Rows are points. Each copy is the shape, with its points in the same order, turned, moved and blurred by noise. Say if it was mirrored as well.
In the rows, 128 means zero.

Shape:
[[120 100]
 [ 75 168]
 [136 116]
 [161 119]
 [154 120]]
Copy 1, 5 rows:
[[144 151]
 [ 58 152]
 [138 129]
 [149  99]
 [145 105]]
Copy 1 is: mirrored
Copy 2, 5 rows:
[[129  98]
 [ 55 130]
 [127 117]
 [144 130]
 [139 128]]
Copy 2 is: only turned
Copy 3, 5 rows:
[[163 125]
 [ 97  76]
 [144 142]
 [140 162]
 [142 158]]
Copy 3 is: only turned
Copy 4:
[[ 96 111]
 [134 184]
 [121 106]
 [131  88]
 [135  92]]
Copy 4 is: only turned

Shape:
[[133 108 146 151]
 [ 99 105 146 101]
 [123 128 130 191]
 [105 175 121 127]
 [106 134 151  91]
 [126 132 142 118]
 [141  77 110 128]
 [134 157 182 183]]
Copy 1:
[[145 115 160 131]
 [130 115 121  90]
 [143  99 159 172]
 [ 81 129 134 145]
 [103 122 128  87]
 [115 132 145 117]
 [178 143 125 123]
 [111  87 209 154]]
Copy 1 is: only turned
Copy 2:
[[148  99 149 110]
 [ 96 106 137 104]
 [164 121 190 136]
 [117 179 149 134]
 [ 98 134 125 103]
 [126 132 134 112]
 [145  77 112 138]
 [175 145 195  87]]
Copy 2 is: only turned
Copy 3, 8 rows:
[[132 116 151 152]
 [ 94 109 108 134]
 [165 144 152 168]
 [117 184 126 121]
 [ 81 129 119 125]
 [103 133 141 130]
 [145  80 131 117]
 [120 160 187 184]]
Copy 3 is: only turned

Shape:
[[106 164 128 143 101  61]
 [149 126 138 100  95 174]
 [131 130 122 116 110 167]
 [133 112 146 166 167 134]
 [117  97 133 121 110 142]
 [117 134 107 104 120 160]
 [142 159  99 171 119  58]
 [112 133 147 156 167 123]
 [122 106 126 149 175 103]
 [156 125 136  80 123 157]]
Copy 1:
[[131 139  64 130 121  66]
 [188 114 128 117 163 155]
 [162 124 126 116 166 147]
 [136 184 131 135 114 153]
 [158 133 148 133 145 124]
 [139 112 130 104 161 139]
 [115 137  50 167 104  98]
 [127 187 120 114 114 136]
 [111 165 131 128  92 132]
 [183 107 130 100 131 156]]
Copy 1 is: mirrored
Copy 2:
[[ 84 138 105  51  75 142]
 [ 93 143 153 168 126 123]
 [104 156 125 150 132 124]
 [142  96  85 128 134 155]
 [102 113 114 142 121 108]
 [109 158 125 137 138 113]
 [140 149 103  60  53 158]
 [124 109  91 101 135 164]
 [148  92  87  96 123 139]
 [119 141 170 151 139 117]]
Copy 2 is: mirrored
Copy 3 (10 x 6):
[[ 89  96 132 127 102  81]
 [158 184 138  93 140 130]
 [139 167 140 101 143 145]
 [129 102 179 113 178 142]
 [137 140 163  80 123 142]
 [129 171 140 120 127 153]
 [101  61 105 135 125 106]
 [108 109 181 128 167 131]
 [126  85 184 131 143 150]
 [177 173 149 120 135 132]]
Copy 3 is: mirrored

Shape (12 x 8):
[[130 157 184 148 186  93 106 137]
 [ 95 178 126 120 110 101 130 125]
 [ 77 117 160 148 140 114 140 181]
 [125 134 126 114 146 142 140 187]
 [125 153  87 140 118  79 162 182]
 [107  83 138  91 140 120 129 100]
 [168  90 154  80  89 105 122  65]
 [ 99 108 140 123 115 160 136 139]
 [135 114 163 139 170  83 143 133]
 [143 114 136 122 122 112 146 123]
 [158 137 101 139 124 141  75 138]
 [145 134 118 126 117 129 135  89]]
Copy 1 (12 x 8):
[[114 131  92 139 132  97  95  67]
 [141 199 105 127 117 119 151 118]
 [113 170 155 182 157 136 129  96]
 [ 91 151 121 176 126 134 122 151]
 [ 76 182 143 152 113  95 181 134]
 [138 142 126 100 186 135 119 153]
 [151 119 136  35 136 151 129 154]
 [149 150 141 156 148 156 133 154]
 [ 98 119 121 125 160 103 127  91]
 [118 130 133 114 133 127 148 137]
 [149 140 134 135  90  81 107 167]
 [155 129 109 102 123 119 155 153]]
Copy 1 is: mirrored
Copy 2:
[[101 162 113 144  95  35 167 125]
 [115 169  90 120 105 137 120 137]
 [ 57 144 128  91 123 108 164 136]
 [100 111 151 116 100 122 152 158]
 [ 96 120  85 122  94 174 175 133]
 [122 129 140 103 106 102  86  74]
 [151 163 163 153 104 118  86  36]
 [109 135 165  93 144 119 115 126]
 [113 133 125 128  97  74 163  82]
 [128 136 140 131 104 129 141  88]
 [125 121 123 186 159 120 114 136]
 [165 151 123 135 132 128 116 104]]
Copy 2 is: only turned

Shape, 13 rows:
[[145 163 154 118 110  78 102 104 164]
 [ 98 108 121 101 131 160 148 107 167]
 [111 118  96 180 132 124  82 161 101]
 [118 116 128 104 154 185 123 114 171]
 [109 138 115 122 122 185 111 103 152]
 [105 173 140 124 107 104 112  98 143]
 [140 162 141 146 110 134 147 127 161]
 [101 120 143 157 159 124  86 166 114]
 [138 145 154  79 147 167 136  98 129]
 [105 156 112 171 166  91 131 150 113]
 [133 125  99 154 143  80 100 159  97]
 [120 109 126 194 155 108 114 123  99]
 [120 162 164 122  76  94 145 118 141]]
Copy 1 (13 x 9):
[[145 141 127 116 160 130 146 108 200]
 [127 127 104 111 133 130 145  80  89]
 [144 106 132 178 193 125 136 189 114]
 [151 140  92 126 152 128 119  69  77]
 [149 124  72 139 155 144 139  94 102]
 [145 128 113 136 140 157 167 109 170]
 [151 103 108 105 145 152 115 124 148]
 [145 143 156 148 192 150 132 161 104]
 [175 165 107 127 103 143 118  83 112]
 [144  84 181 156 160 169 131 147 132]
 [152 102 171 160 169 112 138 183 136]
 [ 96 115 151 170 166 144 115 162 129]
 [139 132 116  92 114 155 164 145 177]]
Copy 1 is: only turned
Copy 2 (13 x 9):
[[ 84  70 111 145 141 175 138 166 107]
 [154 119  75 120 144 121 124 109 104]
 [114 163 158 114 126 149  92 151 177]
 [155 113  77 126 130 134 129  78 133]
 [137 133  64 111 102 142 117 112 135]
 [106 105  93 113 117 173 144 176 104]
 [127 115  78 177 126 149 122 159 133]
 [134 131 147 110 150 152 133 142 184]
 [148  93  94 144  89 137 170 101 116]
 [159 144 155 141 139 179 112 176 149]
 [107 142 190 142 131 157 111 158 142]
 [148 118 165 118 122 140  84 172 164]
 [100 103  91 147 133 137 158 195 104]]
Copy 2 is: only turned
Copy 3 (13 x 9):
[[147 121 136  89 143 160 181 113 106]
 [112 107 129 114 148 101 131 128 192]
 [129 112 144 181 104  85 140 132  81]
 [103  83 161 113 126  92 133 150 182]
 [120  89 169 138 165  91 141 144 165]
 [151 133 141 115 172 124 163 111 126]
 [102 123 132 103 169 126 162 162 117]
 [120 119 146 132  86  77 133 129  90]
 [109 123 188  96 153 126 112 130 166]
 [100 172 133 143  99  95 166 137  97]
 [122 141 136 177  79 127 143 133  87]
 [ 72 133 141 168 105  98 149 103  86]
 [130 142 111  93 181 143 138 122 107]]
Copy 3 is: mirrored
